Every row gives one point. To make a cloud, some directions were put in groups of two or more. Within a group, all points are equally far from the middle, so they leave a hole (a ring in 2 directions, a hollow ball in 3). The other directions are filled evenly. Then the cloud was stretched, turned, moved and blurred a little. How many holes are there, and how many directions does each take, smallest first?

Cloud, 22 rows:
[[ 37  24  27]
 [ 29 -19  26]
 [ 29  36  11]
 [-11 -36 -43]
 [ 35  -8  31]
 [ 29 -38 -39]
 [ 13  -5  41]
 [ 25 -14 -63]
 [ 50  -8 -29]
 [ 11 -41 -51]
 [  7 -45 -16]
 [  7  13 -50]
 [-22   4  12]
 [ 29  20 -41]
 [-16   8 -33]
 [ 14  37  10]
 [  8  -1  43]
 [-24 -20 -16]
 [ 35  33   7]
 [ 35 -32   0]
 [ 51   0   8]
 [-24 -23 -21]]
Holes: 1 (3)

Cloud, 27 rows:
[[ 13   6 -49  52]
 [-19   6   5 -30]
 [  9 -36  15  -2]
 [-23  -1  -2  51]
 [ 18   8  11 -22]
 [ -9  -7 -17  63]
 [ 11   6 -46  59]
 [  9 -33  19  31]
 [  2 -31  -5 -11]
 [ 33  10 -28  73]
 [ 39  20 -33  59]
 [ 25  34 -14  25]
 [  6  -3  40  30]
 [ 26   8   4  63]
 [ 33  11 -46  49]
 [ -7 -43  16   7]
 [-13  18 -24   8]
 [ 10 -19  42 -11]
 [ 29   4  -9  70]
 [ -2 -37  14  32]
 [-29 -15  13  41]
 [-13 -41  16  22]
 [  0  35  -9  30]
 [-15 -42  14  -4]
 [ 13  36  -8  34]
 [ 18  22   8  53]
 [-19 -17   0  53]]
Holes: 2 (2, 2)

Cloud, 53 rows:
[[ 29 -33  -8 -11 -14  34]
 [ 15 -12   2  47  44 -12]
 [-30 -42 -43 -19  22  -3]
 [-66   1 -14 -17  -1  11]
 [-18 -72   5 -15  32 -21]
 [-11 -47 -47  -2   6 -14]
 [-10  11   5   4  55  11]
 [-50  -7 -33  11   8 -19]
 [ -5 -41 -31  34  28 -11]
 [-10 -25 -30  -6  28  54]
 [-15  54   3 -30  17   9]
 [ 24 -22  11  46  -9   5]
 [ 28 -16  18  -3  71 -39]
 [-21   2 -38 -41 -12  24]
 [-28  22  -1 -21 -18  29]
 [-25 -36  54  30 -12   7]
 [  4  34  32 -34  40 -19]
 [-12 -38  25 -25  28   2]
 [ 20 -10  33  41  27 -44]
 [ 27 -37 -27  32 -20   5]
 [ -9   5   5   8  58  13]
 [-43 -25 -23  38 -42  20]
 [  8  -3   4  42  51  -5]
 [  6 -27 -21  22  -8 -24]
 [-38 -45   2  41 -11  12]
 [-43 -10  16   2  32 -39]
 [ 45 -22  22 -14   7 -15]
 [-33  -4  15  -2 -47  29]
 [-42   9  34  18  15 -14]
 [-17  23  23  13 -53  14]
 [-10 -32 -41 -14 -55  -5]
 [-37 -48  15  18  41 -32]
 [-25   6  39  31  21 -14]
 [-20  37 -21  -6  24 -36]
 [  9 -22 -51  -3  46  -6]
 [-40 -76   1  37  34 -10]
 [ 29   7  -6 -22  -7 -19]
 [-27 -17  34 -17  13   9]
 [-26  44 -12  27  -7 -20]
 [-26 -21  36  19   5  16]
 [ -1  21  -8 -32  37   3]
 [-49  -2 -43 -11 -20 -31]
 [ 25 -52  12   1  64 -32]
 [  8  64  75   1 -21 -11]
 [  7 -46 -35 -19  13  -3]
 [  1  29 -33 -16  29 -27]
 [  8  -8  47  43  -8 -42]
 [ -9 -75 -55 -10  22   4]
 [-49 -58  27   5  34   1]
 [-14  40  -4  34 -12  -3]
 [ 20  -5  29  -1  -5  28]
 [ -9 -78  -9   2  43 -23]
 [  8 -11  42  39   7   8]]
Holes: 1 (3)
